Each wall is flat, endless, passes through zero and stands at right angles to its row. A trip goes straight from one point to another. List the walls that it crosses, first one first.

Walls:
(1): [0.29 0.80]
(2): [0.11 0.17]
(3): [0.17 0.04]
(4): [ 0.21 -0.15]
(5): [ 0.05 -0.15]
(6): [-0.25 -0.65]
(7): [-0.25  0.24]
(8): [-0.67 -0.29]
Trips:
[0.17 0.27] to [-0.02  0.34] => none
[0.06 0.35] to [0.09 0.36] => none
[-1.02  0.17] to [-0.15 -0.53] => 5, 7, 4

Walls:
(1): [-0.07  0.42 -0.13 -0.26  0.27 -0.33 -0.09  0.01 -0.35]
(2): [-0.50 -0.16 -0.49  0.41 -0.27 -0.27 -0.36  0.41  0.34]
(3): [-0.45 -0.46  0.04 -0.35  0.33 -0.31 -0.14  0.01  0.40]
(4): [-0.50 -0.42  0.03  0.00  0.04 -0.55 -0.01 -0.16 -0.90]
(5): [-0.13  0.02 -0.30 -0.30  0.01  0.67 -0.13 -0.02 -0.13]
(6): [ 0.17  0.21  0.15 -0.96 -0.09  0.40  0.51  0.17  0.05]
(7): [ 0.19 -0.25 -0.63  0.57 -0.12  0.05  0.15 -0.31  0.19]
(8): [ 0.34  0.37 -0.17 -0.87 -0.15 -0.10 -0.06 -0.33 -0.39]
(9): [ 0.05 -0.03 -0.40 -0.40  0.33 -0.19  0.15 -0.02  0.46]
Trips:
[ 0.51 -0.18 -0.48  0.47  0.14  0.17  0.23 -0.50  0.34] to [ 0.54 -0.50  0.42  0.91 -0.13  0.73  0.25  0.07  0.49] => 9
[ 0.44  0.72  0.55 -0.10 -0.35  0.09  0.45 -0.10 -0.19] to [ 0.66 -0.02 -0.04 -0.28  0.14 -0.21 -0.01  0.01 -0.56] => 4

Walls:
(1): [-0.20  0.23 -0.01 -0.44 -0.50  0.03 -0.25  0.59 -0.82  0.35 -0.33  0.31
 -0.28  0.24  0.54  0.03  0.30  0.17 -0.09 -0.06  0.10 -0.27 -0.08  0.23]
(2): [-0.10 -0.05  0.17 -0.45  0.35 -0.35  0.80  0.00  0.33  0.16  0.00  0.06
  0.72 -0.08 -0.37  0.09 -0.90  0.13  0.12 -0.53  0.10  0.09  0.54 -0.11]
(3): [-0.05  0.17 -0.01 -0.17 -0.05  0.03 -0.10 -0.29  0.44  0.63 -0.17  0.39
 -0.01 -0.44 -0.02  0.44  0.76 -0.66 -0.13  0.18  0.03  0.47  0.23 -0.27]
(4): [ 0.71 -0.49 -0.05  0.04 -0.33  0.48  0.18  0.68  0.32  0.20  0.16 -0.30
  0.14  0.12  0.15  0.27 -0.38 -0.27 -0.08 -0.60  0.21  0.26  0.23 -0.11]
Trips:
[ 0.31 -0.07 -0.08  0.76  0.01  0.01  0.45  0.69 -0.40  0.19  0.81 -0.21
  0.26 -0.42 -0.07 -0.20  0.45 -0.36 -0.18  0.15  0.03 -0.70  0.35 -0.47] to [ 0.32  0.28 -0.27  0.00 -0.36 -0.52 -0.23 -0.48  0.16  0.73 -0.20  0.19
 -0.41  0.96  0.05  0.08  0.28 -0.26 -0.21  0.56 -0.02 -0.47  0.49 -0.08] => 3, 1, 4
[-0.49 -0.17 -0.20 -0.03 -0.81 -0.14  0.76 -0.21  0.60 -0.13 -0.06  0.18
 -0.43  0.09 -0.09 -0.19  0.23 -0.06 -0.15  0.23  0.34  0.79  0.10 -0.52] to [-0.31 -0.50  0.24 -0.18 -0.52 -0.05  0.70  0.29 -0.06  0.07 -0.42  0.51
 -0.50  0.44  0.44 -0.36 -0.11  0.15  0.16 -0.47  0.28  0.68 -0.37  0.19] => 1, 3
[ 0.21 -0.63  0.14  0.11  0.25 -0.21  0.05  0.27 -0.33  0.45 -0.06 -0.13
  0.48  0.25  0.29  0.74  0.40 -1.02 -0.19 -0.48  0.13  0.04  0.19  0.03] to [ 0.22  0.03  0.04 -0.51  0.24 -0.01  0.16 -0.31  0.16 -0.02  0.11 -0.20
 -0.21  0.07 -0.65  0.33  0.25  0.00  0.28 -0.07 -0.03  0.08 -0.41  0.09] => 1, 4
[-0.15  0.11 -0.77  0.73  0.31  0.27 -0.81 -0.38 -0.34  0.54 -0.45 -0.58
 -0.23  0.09  0.33 -0.30 -0.38 -0.36  0.45 -0.40  0.29  0.17 -0.50 -0.10] to [-0.05 -0.25 -0.77  0.19 -0.39 -0.22  0.19  0.04 -0.28 -0.26 -0.02 -0.06
  0.02  0.30  0.30 -0.21 -0.48  0.72 -0.51 -0.67  0.88  0.40  0.08 -0.22] => 2
[ 0.37  0.70 -0.54  0.60 -0.22  0.29  0.93 -0.71  0.23  0.42  0.05 -0.28
 -0.19 -0.02 -0.24  0.34 -0.52  0.16  0.29 -0.24 -0.05 -0.34  0.38  0.13] to [-0.59  0.31  0.23  0.14  0.40  0.43 -0.16 -0.23 -0.36  0.37 -0.27  0.04
 -0.01 -0.19  0.14  0.29 -0.49 -0.31  0.23  0.06 -0.31 -0.03  0.24 -0.17] => 3, 4, 1
[ 0.28  0.38  0.20  0.29 -0.19  0.51  0.80 -0.37  0.48  0.29 -0.12  0.42
 -0.31 -0.71  0.29  0.48 -0.16  0.59  0.27 -0.80 -0.35  0.13  0.53  0.15] to [-0.35 -0.33  0.31 -0.59 -0.38 -0.78  0.19 -0.40  0.58  0.02 -0.03  0.19
 -0.28 -0.58 -0.41 -0.36  0.08 -0.09  0.12 -0.35 -0.38 -0.01  0.34 -0.06] => 4

Walls:
(1): [-0.24  0.10  0.36  0.13 -0.10 -0.19  0.50  0.05 -0.34  0.60 -0.06  0.39
  0.21 -0.03  0.24 -0.13  0.46  0.45  0.01  0.27  0.57 -0.24  0.46 -0.53
 -0.07 -0.19 -0.37  0.42  0.02  0.08  0.13  0.05  0.05 -0.12 -0.27  0.01
 -0.11  0.20 -0.21  0.48 -0.27  0.29  0.73 -0.03  0.77 -0.03  0.29  0.00]
(2): [-0.22  0.23  0.32 -0.13  0.36 -0.29 -0.60 -0.04  0.29 -0.62  0.10  0.15
  0.24  0.46 -0.15 -0.17  0.00  0.12 -0.28 -1.13  0.20 -0.22  0.23 -0.19
  0.20 -0.04 -0.11  0.12  0.94  0.67  0.14  0.17  0.49  0.58  0.29  0.04
  0.37 -0.34 -0.18 -0.52 -0.21 -0.83 -0.31  0.00  0.09  0.03 -0.25 -0.65]
(3): [-0.23  0.11  0.29  0.41 -0.01  0.14 -0.19  0.22 -0.19  0.17  0.11 -0.03
 -0.22  0.21  0.24  0.28  0.15  0.19 -0.17  0.25  0.06  0.17  0.26  0.51
  0.26  0.37 -0.30  0.27  0.35  0.08  0.29 -0.27 -0.59  0.40  0.24 -0.58
  0.45  0.76 -0.43 -0.46 -0.26 -0.18 -0.12  0.29  0.58 -0.84 -0.13  0.70]
(4): [-0.64 -0.48 -0.56  0.21  0.86  0.19 -0.03  0.05  0.02 -0.33 -0.41  0.66
  0.45  0.76 -0.21  0.26  0.26 -0.16 -0.19 -0.07  0.01  0.24  0.33 -0.76
 -0.83 -0.01  0.44 -0.18  0.28 -0.46 -0.21  0.16 -0.57 -0.14 -0.59  0.27
 -0.04 -0.68  0.31 -0.28  0.27 -0.25  0.82 -0.01  0.64 -0.26 -0.29 -0.48]
(5): [-0.38  0.50  0.12  0.27 -0.32 -0.64  0.70 -0.21 -0.48 -0.05  0.08  0.62
  0.07  0.54  0.22 -0.24 -0.18 -0.22 -0.87  0.38  0.40 -0.53  0.09  0.17
  0.11  0.22  0.32  0.76 -0.08 -0.41  0.01  0.26 -0.16  0.40 -0.51 -0.02
 -0.69 -0.54 -0.07  0.53 -0.87  0.37 -0.05 -0.55 -0.16 -0.28  0.52 -0.21]
(6): [-0.43  0.16  0.33 -0.45 -0.48 -0.36  0.19  0.04 -0.47 -0.13 -0.62 -0.40
  0.78 -0.13 -0.03  0.08 -0.58  0.21 -0.63  0.10  0.61 -0.38 -0.38 -0.17
  0.58  0.14 -0.22 -0.36 -0.18 -0.21 -0.43  0.17  0.35 -0.40  0.04  0.45
  0.21 -0.16  0.42 -0.60 -0.04 -0.18 -0.04 -0.15 -0.30  0.50 -0.32  0.28]
(7): [-0.54 -0.29 -0.36 -0.08  0.28 -0.36  0.09 -0.09  0.12  0.74  0.12 -0.12
  0.31  0.28 -0.40 -0.23 -0.19 -0.25 -0.65  0.29  0.14 -0.10 -0.21  0.54
 -0.28 -0.21  0.47  0.71 -0.01  0.15 -0.26 -0.16  0.46 -0.24 -0.14 -0.24
 -0.34 -0.21 -0.39 -0.43  0.29 -0.35  0.14  0.51 -0.17 -0.15 -0.68 -0.52]
(8): [ 0.35 -0.16 -0.42  0.45 -0.07  0.24 -0.09  0.27  0.29 -0.69 -0.07 -0.20
 -0.09  0.23  0.04  0.37 -0.28  0.58  0.00  0.10  0.18  0.00 -0.22  0.15
 -0.18 -0.49  0.14  0.51  0.44 -0.07  0.83 -0.51  0.12  0.67 -0.05  0.11
 -0.10 -0.04  0.68 -0.08 -0.39  0.38 -0.74 -0.46 -0.36  0.22 -0.25  0.02]
Trips:
[-0.01 -0.15 -0.12 -0.53 -0.18 -0.01  0.13 -0.11  0.17  0.29 -0.01 -0.16
 -0.22  0.39 -0.27  0.24 -0.10 -0.04  0.04  0.01 -0.47  0.23 -0.18 -0.16
 -0.16 -0.33  0.56  0.31  0.18  0.08  0.32  0.14  0.04  0.15  0.53 -0.37
 -0.12 -0.02 -0.21 -0.16  0.05 -0.24 -0.32  0.59 -0.21 -0.17  0.01  0.01] to [-0.08  0.37 -0.55  0.24 -0.41  0.24 -0.28 -0.54  0.77  0.11 -0.12 -0.06
 -0.07  0.18  0.40 -0.29 -0.30 -0.18  0.04 -0.79  0.38  0.41 -0.73 -0.59
 -0.01  0.16  0.02  0.05  0.04  0.26 -0.15  0.20 -0.14 -0.56  0.24 -0.08
 -0.54 -0.14  0.45 -0.35 -0.12  0.22 -0.47  0.39 -0.49 -0.08 -0.43  0.42] => 3, 6
[-0.32 -0.65  0.43 -0.01  0.56 -0.18 -0.21 -0.12  0.12 -0.11 -0.96 -0.23
  0.50 -0.01  0.07 -0.17 -0.28  0.60 -0.09  0.57 -0.07  0.08 -0.36 -0.27
  0.03  0.02 -0.70 -0.46  0.10 -0.98 -0.28  0.02 -0.05 -0.10  0.24 -0.09
  0.52 -0.18 -0.11 -0.45  0.79 -0.52 -0.49 -0.49  0.13  0.54 -0.16  0.98] to [ 0.51  0.03  0.51 -0.09 -0.34 -0.30  0.07  0.30 -0.03  0.43 -0.37 -0.52
 -0.54 -0.31 -0.45 -0.10 -0.23  0.13 -0.04 -0.04  0.32  0.03  0.55  0.06
 -0.28 -0.08 -0.33 -0.05 -0.09  0.05  0.44  0.07  0.15 -0.56  0.01 -0.05
  0.30  0.41  0.37 -0.73  0.22 -0.17  0.51 -0.30  0.05  0.89  0.18 -0.15] => 4, 3, 1
[ 0.26  0.39  0.20 -0.22  0.65 -0.37  0.13 -0.93  0.16 -0.01 -0.14 -0.44
 -0.04 -0.77 -0.50  0.18 -0.26  0.07  0.95 -0.35 -0.19 -0.23 -0.70  0.08
  0.42 -0.16  0.54  0.42 -0.13 -0.58 -0.85 -0.17  0.25 -0.21 -0.09 -0.30
 -0.18  0.03  0.52 -0.25 -0.13 -0.04 -0.34  0.45 -0.22 -0.24  0.04  0.39] to [-0.64 -0.29 -0.51  0.07  0.10 -0.27 -0.32  0.04  0.22  0.47 -0.39 -0.68
  0.00 -0.72 -0.15  0.76 -0.11  0.61 -0.07  0.24 -0.25 -0.44 -0.33 -0.02
  0.65 -0.03  0.32 -0.30  0.41  0.33  0.31  0.34  0.27 -0.27 -0.29 -0.26
  0.06  0.76  0.61 -0.06  0.32 -0.12  1.20  0.22  0.67  0.73 -0.18 -0.38] => 1, 4
[ 0.01  0.14  0.15 -0.47  0.17 -0.33 -0.51 -0.04  0.10 -0.27 -0.43 -0.01
 -0.57 -0.45  0.42  0.37  0.59 -0.02 -0.40  0.39  0.13  0.33 -0.04  0.11
  0.75  0.88 -0.01 -0.40 -0.41 -0.24  0.27  0.51 -0.36 -0.60 -0.49 -0.18
  0.14 -0.43 -0.03 -0.32  0.43  0.57 -0.61  0.16 -0.33 -0.39 -0.28  0.70] to [ 0.16  0.58 -0.04  0.17 -0.03  0.47 -0.32 -0.56 -0.74  0.34 -0.53 -0.09
 -0.25 -0.61 -0.08 -0.03 -0.16 -0.77  0.10 -0.44  0.00  0.05 -0.50 -0.21
  0.19  0.17  0.27  0.43  0.14  0.37  0.08 -0.08 -0.17 -0.68 -0.08 -0.47
 -0.01 -0.06  0.26  0.00  0.34  0.64  0.07 -0.01  0.15 -0.13 -0.28  0.58] => none
[-0.23  0.29  0.47 -0.80 -0.18  0.36  0.63  0.06  0.22 -0.34 -0.07 -0.30
  0.63 -0.30 -0.07  0.00  0.00  0.17  0.13  0.65  0.11 -0.44 -0.24  0.06
 -0.08  0.23  0.65 -0.36  0.14 -0.28  0.11  0.12 -0.55 -0.09  0.32  0.36
 -0.05 -0.41  0.10  0.55 -0.12 -0.22  0.50  0.32 -0.18  0.34 -0.25 -1.05] to [-0.15  0.84  0.07 -0.65  0.38  0.56 -0.14  0.29  0.50  0.11  0.14 -0.47
 -0.41  0.30  0.05 -0.47 -0.15  0.08  0.01 -0.37  0.47  0.41  0.29  0.74
 -0.36 -0.60 -0.04  0.00  0.26 -0.38 -0.61 -0.10 -0.05 -0.02  0.52 -0.05
  0.16  0.06  0.10  0.01  0.19  0.22 -0.34 -0.44  0.09  0.08  0.33 -0.07] => 1, 2, 5, 4, 8, 7, 6, 3
[ 0.29 -0.43  0.00 -0.18 -0.72  0.36  0.79  0.28  0.44  0.14 -0.35  0.13
 -0.11 -0.11  0.20 -0.36 -0.20 -0.37 -0.32 -0.24  0.06  0.93 -0.36  0.04
  0.36 -0.35  0.19 -0.30  0.30 -0.02 -0.65 -0.14 -0.23 -0.11 -0.38 -0.17
 -0.20 -0.47  0.25  0.50  0.46  0.54 -0.62  0.35  0.28  0.66  0.75 -0.12] to [ 0.39  0.52  0.35 -0.06  0.14  0.17  0.18 -0.21  0.34 -0.46  0.34  0.01
 -0.24 -0.17 -0.50  0.20  0.13  0.42 -0.76  0.67 -0.38 -0.17  0.60 -0.01
  0.03  0.10 -0.62 -0.73  0.12  0.92  0.35  0.45 -0.09  0.54  0.46  0.18
  0.19 -0.40  0.06  0.24 -0.05 -0.32 -0.53 -0.12 -0.16  0.46  0.47 -0.61] => 8, 6, 2
